Each row is a point. To make a cloud, some directions were put in groups of two or more. Within a group, all points are equally far from the middle, so they leave a hole (a ring in 2 directions, a hollow ball in 3). The other directions are filled evenly. Then the cloud was stretched, turned, moved and blurred a little. Count the holes, and give their numbers of directions, smallest first.
In the rows, 128 means zero.

Cloud (22 x 3):
[[107 168 147]
 [135  78 149]
 [162 168 110]
 [142 169 190]
 [118 163  87]
 [159  85 148]
 [107 112  80]
 [173 106 158]
 [176 161  97]
 [134 171  86]
 [126 174 146]
 [106 147  89]
 [113 169 133]
 [ 99 146 113]
 [116  81 166]
 [151 173  93]
 [183 152 101]
 [171  92 135]
 [ 93 116 125]
 [100 168 169]
 [182 157  89]
 [121  79 198]]
Holes: 1 (2)

Cloud (26 x 4):
[[190 115 157 166]
 [204 147 151 170]
 [109 104  93 155]
 [189 131 119 166]
 [ 98 132  89 186]
 [125 187 139 135]
 [ 96 157 108 168]
 [122  92 178 113]
 [ 99 178 111 123]
 [ 97 157 151 134]
 [144 198 121 177]
 [123 181 163 145]
 [157 174 176  83]
 [ 78 159  93 124]
 [ 77 129  88 131]
 [113 167 192 117]
 [174 117  97 170]
 [108 140 171 157]
 [120 175 182  92]
 [129 101 142 158]
 [158  95 156 131]
 [120 133 146 199]
 [137 178 166  84]
 [ 91 150 102 162]
 [ 89 150 101 157]
 [121  94 110 126]]
Holes: 1 (2)

Cloud (56 x 6):
[[199 134 162 156 111 153]
 [130 164 135 173  95  95]
 [163  91 146  94  71 119]
 [173 171 115  59 113 124]
 [184  97 167  97 106 157]
 [129 114 136  67  87 102]
 [179  91  80  90 104 133]
 [ 97 107 122  92  99 146]
 [194 152  96  85 167 100]
 [152 186  87 152 115  94]
 [ 99 140 135  71 148 117]
 [141 179 159 121 106 166]
 [187  99 131 176 101 107]
 [169  95  86 170 116 110]
 [191 102 136 130 187 110]
 [114 118  91 170 128  94]
 [129 177 106 103  76 137]
 [103 166 118  90 114 158]
 [143  78  80 101 152 113]
 [173  79 155  77 137 121]
 [158 178  81  81 110 124]
 [113 168 157 159 108 132]
 [215 103 151 106 107 104]
 [131 130 134 149 148  58]
 [215 133 102  81 138 104]
 [199 116 160 149  98 149]
 [124 126 147 106  61 122]
 [151  93 136 147 150 181]
 [145  77 107  68 129 119]
 [154 162 135 123 103  53]
 [165  93 119 145 141  61]
 [136 177 127 164 171 120]
 [138 169  97  61 121 112]
 [183  99  93  75 114 152]
 [ 96 135 100 118 170  98]
 [ 89 156 145 134 148 143]
 [138 121 103 131 140  51]
 [191  88 113 102 115  71]
 [ 95 160  91 139 150 127]
 [107  84 131 147 137 154]
 [132  73 139  77 140 135]
 [144  83 108 106 124 178]
 [173  93 160 111  78 107]
 [145 172  84  77 118  85]
 [163  86 162 100  92 152]
 [186 171 110 172 119 134]
 [123 177  94 159 155 124]
 [169 187 141 152 113  83]
 [193 180 110 120 138  75]
 [171  81 152 129 173 105]
 [108 141 124  59 132 108]
 [191 154 166 136 170 117]
 [103 116 151 168 122 128]
 [188 148 152 154 107 167]
 [127 159  82  78 134  85]
 [203 147 112 104  84 148]]
Holes: 2 (2, 4)

Cloud (90 x 9):
[[118 146  77 103 186 100 167 123 181]
 [ 90 152 103 175 170 146  63 177 164]
 [ 85 115 154  71 101  96 133 153 102]
 [ 90 113 167 136  65 139  94 124 170]
 [154 132  79 141 109  76 118 169 115]
 [167 127 134 130 162 200 124  95 162]
 [158 164 142 137  81 118 112 122 161]
 [112  93 185 152 164 152  72 142 154]
 [103 164  80  90 104 126 114 133 163]
 [147 109  69 108 104 140 176 109 111]
 [123 162 148  60 185 130 123  94 182]
 [ 90  78 118 153 156 102 176 114 170]
 [ 99  72 114 122 170 119 114 186 151]
 [ 83 157 128 146 186  83 147 104 110]
 [117  72 124 136 185 128  73  80 169]
 [ 85 119 161 143 109 131  70  70 123]
 [162 150 156  97 111 110 147 172 176]
 [101 116  98 217 154 159  98 142 171]
 [ 96 133 170 134 128 172 108  66  86]
 [118 120  72 152  90  98 133 158 171]
 [110  82 129 165 109 110  78  63 128]
 [119  96  72 136 140  71 133 162 112]
 [ 81 162 132 164 176  97 147 108 106]
 [151 158 161 126 115 167  70 153 143]
 [ 88 160  98 184 178 125 133 116 106]
 [136 118  73 124  98 165 151 110 198]
 [175 123 145 114 171 144 139 192 122]
 [114 118  75 132 124  87 132 158 201]
 [157  77 128 169 174  90 118 125 143]
 [101 153 168 107 125 178  74 140 111]
 [135 125 173  82  75 154 131 157 119]
 [126  51 127  92 149  88 146 100 125]
 [ 81 140 154  92 179 136  90 151 165]
 [150  64 132 101 149 151  71 102 101]
 [130 105  60  77 181 148 162 103  91]
 [ 75  94 166  93 141 177 117 157 102]
 [104  89  70 106 116  80  97 104 144]
 [161  92 141  94  89 102  86 109 118]
 [118 100 166 164 143  70 117  81 171]
 [120 159 130  47 154 126 148 102 143]
 [157 123 159  86 102 179 134 162 106]
 [107 116  58 102 118 174 115  80 165]
 [ 81 141  85 163 108 120  81 126 192]
 [146 170 100 132 175  87  94 113 140]
 [ 93 146  79 177 139 175  94 109 176]
 [119 119  82 168 191 108 157 144 138]
 [105  65 167 140 156 155 158 130 108]
 [109  93  93 178  99 111 111  76 163]
 [126  94 174  67 146 131 148 122 111]
 [125  62  98  78 145 167 109  75 148]
 [ 72 136 129 108 149  72  98  87 185]
 [103  91 105 184 126 142  55 146 142]
 [111  83  77 116  90 100 126  78 158]
 [ 76 134 114  87 146 142 120 179 197]
 [ 76 142 111  97 197  95 168  95 176]
 [163 123 120 174 116 192 100 160  95]
 [137 142 174 123 179 148  79 105 126]
 [136 163 105 145 179 164  85 126  93]
 [ 78 113  97  96 110 125 108 143 205]
 [111  61  93 100 111  77 122 128 119]
 [169  74 128 113 187 133 127 121 117]
 [ 81 115 100 182 169  94 155 135 170]
 [ 64 136 172 165 129 186 130 159 120]
 [162 139 102 176 144 138  93  96  86]
 [101  91  58  99 104 129  74  64 111]
 [ 66  99 132 185 163 107 108 159  80]
 [159 136 159 135 132 135 196 146 137]
 [107 185 117 146 131 100 165  81 140]
 [ 98 154 173 143 173 174 148 120 109]
 [136  98  76 131 126 176  72 116 115]
 [118 106  65 165 131 159  96  66 105]
 [143 124  86 201  98 122 133 152 113]
 [ 82  99 115 195 102 124  69 149 137]
 [149 163 132  94 148 104 185 112 170]
 [162  86 109 102 105 129 182  79 124]
 [158 149 123  80  80 122 104 162  93]
 [155 157 100 122 103  95 137  54  95]
 [154  89 160  96 181 126 165  86 189]
 [167 142 134 139 119  85  96  86 118]
 [ 88 151 145 110  85  81 105 143 102]
 [152 175 129 206 127 138 120 144 144]
 [ 61 116 111 121  98 113 162 134 116]
 [157  60 126  80 166 109 119  94 121]
 [154 155  97 111 212 103 116 100 146]
 [135 157 165 151 153 113  71 140  85]
 [139  61 164 113 147 122 140 171 141]
 [104  90  88 139  86  93 113 135 170]
 [ 85  78 122 201 140 129 102 132  84]
 [163 144 156 159 156 202 118 129 171]
 [ 86  81 105 120  85 152  78  91 124]]
Holes: 2 (3, 4)

Cloud (99 x 9):
[[164 182 156 168 138 160  95 145 192]
 [114  91 107 151 107 167 132 182 136]
 [160 149 176 124 161 132 190 166 138]
 [104 124 109 106 130 173 106 165 131]
 [117  88 118 145 119 185 141  98 109]
 [151  81  94 150 101 161 168 152 126]
 [109 108  90 114 127 154 159  84 108]
 [118 114 151  85 131 162 158 148 104]
 [114 145 113 162 133 159 151 166  95]
 [186 158 163 152 123 200 138 135 191]
 [ 95 176 128 126 155 111 186  97 128]
 [169 102  87 165 146 125 188 129 147]
 [ 98 137 150 111  87 197 112 116 148]
 [176 185 128 148 114 120 127 169 205]
 [188 155 153 153 182 148 117 158 138]
 [111 129 178 110  81 142 155  85 203]
 [154 109 178 143 119 117 141 184 195]
 [ 87 162 166 141  60 161 151  94 146]
 [149 127 101 107  50 151 124 114 188]
 [125 181 173 130 104 177 108 114 136]
 [175 170 118 130  78 100 182 102 193]
 [118 144 128 183 203 120 128 115 171]
 [120 149  83 127 133 100 115 169 144]
 [151 112 129 124  70 132 185  76 190]
 [ 84 102 120 169 118 113 118 121 211]
 [117 175 146  74  77 143 133  81 176]
 [159 159  96  88  96 179 160 149 136]
 [156 127 103 172  90 128 116 155 109]
 [137 117 203 135 129 139 116  88 163]
 [154 159 127  79 134 123 165  75 172]
 [147 147  89 109 158 114 146  88 184]
 [141 130  80 126 107 166 107  89 106]
 [151 105 125  92 123 138 100 140 200]
 [137 158  59 150  94 132 189 127 173]
 [ 82 147  93 160 173 126 175 117 182]
 [145 186 180 147 114 139 147  71 165]
 [146  92 117 121 140  95 133 118 195]
 [142 130 123 103  61 116 164 150 200]
 [126  93 106 142 116 179 102 124 107]
 [126 119 160 173  61 177 142 124 137]
 [ 81 157 115 124  66 145 132 147 169]
 [ 94 188 127 162 133 134 149  84 185]
 [102 181  86 147 125 179 186 118 197]
 [161 112 125  88 111  86 125 138 168]
 [148 108 145 137  53 157 145  92 197]
 [108 176 180 135 153 125 165  87 174]
 [137 148 102 100  61 149 134 120 210]
 [ 81 151 137 135 108 132 174 180 180]
 [103 184 108 163 139  87 176 120 165]
 [166 141 176  82 123  96 150  84 164]
 [110 116 150 153  79 208 143 149 208]
 [178 145 111 171  68 113 167 118 166]
 [109 168  77 126 102 144 188 109 215]
 [133 113 127  78 103 157 170  68 161]
 [144 117 102 120 101 125 119  84 209]
 [132 177 155  98  99 166 187  79 171]
 [116  79 101 126 141 114 163 144 142]
 [191 118 129 174 106 145 195 142 148]
 [162 111 145  88 157 163 155 166 166]
 [101 199 165 144  84 118 144  86 150]
 [ 64 148 141 138 122 122 181 136 205]
 [104 156  95 113  94 183 111 103 143]
 [151 120 176 115 167 164 165 174 154]
 [138 132  57 169  90 147 174 142 205]
 [ 94 135 102 111 158 109 157 173 203]
 [152 166  96 101 124 130 157 189 153]
 [108 157 176 116 113 152 199  82 153]
 [130 146 150 185  85 106 137 145 118]
 [119 164  86 124 173 158 185 122 164]
 [104 132 150  87 127 118 126 140 214]
 [105 108 158  84  76  99 137  80 166]
 [148 121 182  98 116 184 123 147 125]
 [152 130 174 167 150 104 179 139 102]
 [141 111 155 114  40 125 135 127 171]
 [137 138 172 131 121 209 160 139 133]
 [165 137  83 184 140 118 122 192 174]
 [ 95  96 105 147 106 107 184 135 152]
 [122 131 176 131  75 146 206 137 127]
 [193 148 148 120 145 105 200 140 131]
 [ 97 156 186  83  97 102 120 122 138]
 [150 109 101 146  64 113 123 144 171]
 [ 92 154 141  97  75 169 132  93 189]
 [150  92 107 178 126 163 175 105 132]
 [ 90 113  93 121 160 120 165 141 147]
 [161 190 114 150 104 114 111 109 185]
 [105 177  90 139 110 127 136 181 172]
 [125 138 179 145  92 189 118 164 169]
 [114 113 122  99  92 179  99 154 169]
 [194 135 140 118 160  82 149 120 134]
 [ 95 153 174  84 134 129 129  90 146]
 [169 118 185 111 137 102 190 122 123]
 [180 178 132 153 160 167  98 137 185]
 [ 96 112 121 140  86 164 168 168 128]
 [ 80 125  96 144 117  94 136 149 184]
 [155 158  77 112 147 155 183 165 144]
 [154 159  97 136 147 110  87 118 177]
 [ 96 119 154 133  74 158  87  88 117]
 [101 125  73 172 105 157 157 178 174]
 [134 124 167 169 111 216 157 140 165]]
Holes: 2 (4, 4)

Cloud (94 x 9):
[[148 133  55 114 170 129 141 132 162]
 [139 129  88  86 157 108 188 124 144]
 [158  89 120  54 157 150 163 165 174]
 [138 114  87  79 167 142 152  65 128]
 [125 152  87 117 118  88  78 117 113]
 [157  80  78  91 169 102 108 106 171]
 [110  84 183 156 129  69 104 117 127]
 [182  90 128 165 134 119 135 187  71]
 [ 87  86 153 157 153 133 173 150 106]
 [156  55  72 111 147 150  95 127 139]
 [146  81  98 135 160  55 112  92 155]
 [102  77 103  79 130 155 112  60 126]
 [145  99 148 156 171 133 144  77 186]
 [143  95 145  93 171  98 159 131  91]
 [122  65 108 136 144 105  73 112 191]
 [115  59 144  90 165  98 142 148 107]
 [127 159  88 159 112 178 107 134 145]
 [ 79 121 122  79 141 108  82 158 102]
 [ 87  94  60 161 157 107 126 147 112]
 [ 74  99 182 129 116  90 114 136  96]
 [136 137  98  66 161 134 134  68 168]
 [119 166 142 177 151  84  79 101  92]
 [114  66 110 166 163 116  80 172 143]
 [151 149 109 153 157 109  68  87 123]
 [ 64 182 160  96 102  92 154 104 171]
 [ 74 104 156 139 184 147 103  93 111]
 [110 130 106 189 152  95 118 181 113]
 [ 83 110 180 164 108  97  88 124 123]
 [152 165 142 164 107 145 158 170 150]
 [104  91 185 166 120  71 127 107 108]
 [147 119 118  68  66 114 140 131 145]
 [ 79  94  96  82 117 122  73 135 156]
 [108  67 118  84 123 170 180 150 123]
 [ 55 140 127 129 163 123 186 114  94]
 [109 134 103  78 174 159 139 183 143]
 [107 157  89 117  67 118 116 159 137]
 [146 119 172 125 187  57 155 116 151]
 [137 149  88 167 162  60 140 114 136]
 [135 101 116  65 115 156 168 101 161]
 [166 117 192 101 117 103  84 145 184]
 [ 79 122 178 134  86 140  92 156  83]
 [137 128 112  79 148  78 192 140 159]
 [108  68  81 136 150 143 104  90 164]
 [ 81 115  66 156 174 130  98  89 135]
 [168 115 163 126 178  91  85 126 157]
 [125 148 147  67 176  73 101 129 154]
 [138  85 134  74  97  96 140 149  72]
 [145  72 152 170 111  90 137 171 115]
 [117  77 105  96 136  85 179 110 102]
 [121  65 106 187 118 129 154 179 110]
 [ 55 127 193 127 113  90 111  85 127]
 [104  89 100 146  91  96 183  95 168]
 [ 98  84 112  91  58 151 148 119 113]
 [157 141  79 174 148 136 162 124 107]
 [ 94  70 119 102 106 133 181 149  66]
 [ 84 118 109  77 175 152 105 155 137]
 [140 110 166  64 141 131  96  85 125]
 [171 114  77 140 105 108 160 177 122]
 [145 151 147 124 134 153 179 165  91]
 [137  95  92  99 145  63 166 108 130]
 [149  92 103  72 130 111 193 163 165]
 [ 80 114 137 203 115 103 173 118 154]
 [ 50 145 169 106 103 115 165 110 186]
 [ 81  75 147  93 162 111  97 137  98]
 [102 144  86 103 121  83  84 141 126]
 [103 163 156 172 107  83  93 148 148]
 [140 138  92 138  92 144 163  52 118]
 [ 60 116 117 117 187 143 144 105  75]
 [129 109 159 107 106 141 193 112  82]
 [149 120 109 128  97  50 151 116 172]
 [153 117  59 113 157 111 142 137  85]
 [143 109 104 113  70 133 138  87 146]
 [105 176 163  90  99  95 133 132 119]
 [147  89 153 155 197  80 126  90 161]
 [ 91  97 135 168 145  64  77 128 182]
 [111  70 155 158 174 114 140 118  71]
 [153 126  88 103 133  52 110 151 162]
 [161 122  75 133 138  79 163 158 157]
 [182  88 101 116 135  99  66 149 160]
 [ 51 143 184 133  98 134 141  80 124]
 [ 64  90 141  98 115  75 127  79  87]
 [112 141  81 172 120  89 120 167 100]
 [165  90  90  87 142  92  80 120 173]
 [162  80 158  91 173 148 126 156 175]
 [ 71  96 104  89 125  79 102 158 131]
 [164 145  78 123 104 163 130 158 183]
 [164 111 142  80 183 140 110 158 108]
 [118 138 136 127 173 151 147 208 172]
 [117  92 112 102  67 115 161  99  74]
 [102  87 157 119 173 136 182  83 137]
 [ 82 140 149 192 109 114 164 152 159]
 [135 161 106 138 132 102  68 102 169]
 [148 163 138 155 137 178 142 144 129]
 [191  93 117 135 163 151 103 163 172]]
Holes: 3 (2, 2, 3)

Cloud (102 x 9):
[[123  92 131 132 131 139  46 165 123]
 [153 162 109 186 193 139 103  77 169]
 [132  73 105 202 132 103 106 120 159]
 [174 151 157 168 161 101 124 165 105]
 [155 150  97 134 159 151 145  67 174]
 [128 167  65 178 157 139 115  73 114]
 [120  76 182 120 107 136 114  98 134]
 [118 121 137 178 189 168  74 146 107]
 [141 100 191 185  78 121 102 121 174]
 [168 139  64 184 166 139 146  85 161]
 [145 168 135 138 149 131 156 173  96]
 [ 95 109 116 181 170 145 106 141  75]
 [111 108  69 178 126 146  75 115 132]
 [130  74 120  94 123 135 126 135 123]
 [114 111  75 176  89 158 183 144 121]
 [139 148 172 211  82 143 115 141 140]
 [ 80 154  90 156  64 157 105  93 127]
 [136 150 165 195 118 161 121 146 176]
 [160 166  66 114 132 136  91 118 111]
 [142 141 143 159 161 183  73 147 171]
 [158  75 128 167 162  97 102  75 128]
 [149 157  68 170 163 162 155  78 117]
 [112 206 117 160 112  98 131 137 121]
 [135 159 108 164 146  83  66 101  98]
 [ 83  58 101 156 145 187 148 161 128]
 [160  85 149 152  91 151 101  80 112]
 [126  86  92  94 159 105 105 118 112]
 [ 70  82 119 149 100 135 129 108 200]
 [104 127 137 196  96 142 188  92 114]
 [148 120 122 159  63 179 111 114 155]
 [ 63  93 121 160 100 140 127 177 168]
 [ 95  90 135  94 108 117 123 142 122]
 [141 154 106 132 171 136 179 137 151]
 [160 163 109 155 143 153  93  94  71]
 [134 155 127 206 146 152 147 148 174]
 [117 172 150 185  51 128 137 149 169]
 [109  83  60 135 171 134 113  78 161]
 [132 174  51 126 170 132 135  91 154]
 [ 91  75  96 172  65 134 121  61 143]
 [113 150 178 157 144  79  65 110 130]
 [ 86  82  91 168 110 124 128 140 188]
 [ 64  85 117 159 118 172 118 155 166]
 [147 165 135 141 185 164 121 130  96]
 [133 160  80 150 121 134 169 130 187]
 [101 128 119  90 128 148  80 145 164]
 [105  65 164 207  81 153 112  91 137]
 [147  93 126 139  76 134 119  99  85]
 [151 188 140  99 111 101  84  91 143]
 [184 148 109 201 158 140  88  86 134]
 [ 95 106 179 150 145 123  77 149 149]
 [139 152 107 139 103 170 105  69 201]
 [116 100 161 142 162 107  78 158  92]
 [140 169 169 185 132 138 106  67 184]
 [128 133 123 137 134 171  62  94 198]
 [118 155 109 190  96 183 106 111 158]
 [110 119 111 152  91  64 157 113 124]
 [158 164  72 157 116 133  99  71 165]
 [154 161  91 211 124 139 123  89 133]
 [ 97 139  75 118 133 122 110  51 121]
 [160 162  88 148 106 128 136  74  90]
 [176 133 128 176 137 178  90 129 103]
 [141 175 125 152 178 150 127 108  87]
 [ 88 144  87 163  95 168 101 147 145]
 [ 58 137  96 160  93 121 135  75 110]
 [129 139 138 116 131 136  55  36 177]
 [112 165 121 145 110 154  93 186 154]
 [117 139  94 158 196 134 103  64 154]
 [117 190 107 138 146  97 113 158 148]
 [100 102 172 190  97  78  81 132 151]
 [120 106 137 175 116  70 123 162  95]
 [ 62  90  87 167 120 165 138 110 144]
 [102 150 104 157 173 152 116  70 162]
 [147 129 201 173 120 127 126 116 111]
 [193 142 118 182 184 137 106  86 102]
 [115  88 145 166 198 149  74 120 152]
 [139 158 111 131 150 108  67  82 193]
 [123  83 185 135  99 103  73 114 103]
 [151 168 155 142 185 146 109 160 141]
 [123 125 102 151 185 115  83  47 149]
 [ 86  96 167 118 104 128  81 143 170]
 [140 146 142 154 157 150  57 178 109]
 [ 91 197 161 132  88 113 112 136 164]
 [103  82 164 176 165 125 139 144 121]
 [134 167 123 155 175 154 166 178 128]
 [ 74 118 101 125 146 130 139  99 103]
 [144 147 138 148 128 166 117  93 205]
 [166 142 114 197 133 173  84 114 131]
 [134 176  88 124 110 131 112 110 195]
 [143 198 111 131 165  99 132 144 142]
 [ 87 186 108 150 142 126 143  94 136]
 [ 73 124 119 135  67  89 107 130 165]
 [106  83 118 210 147 122 108  96 101]
 [105 112 101 143 145 105 101  31 128]
 [128 161 131 119 175 165 108 108 112]
 [147 162 147 181  87 152 103 131  90]
 [134 144  69 182 108 119 180 143 131]
 [124  62 155 154 142 148 102 197 109]
 [123 123  99 120 127 160  65 102  85]
 [ 77 105 136 189  78 128  80 113 181]
 [113 100 141 149 133 103 152 198 150]
 [154 110 123 158 138 188 139  84 118]
 [120 147 157 171 107  74 174 114 115]]
Holes: 2 (2, 6)
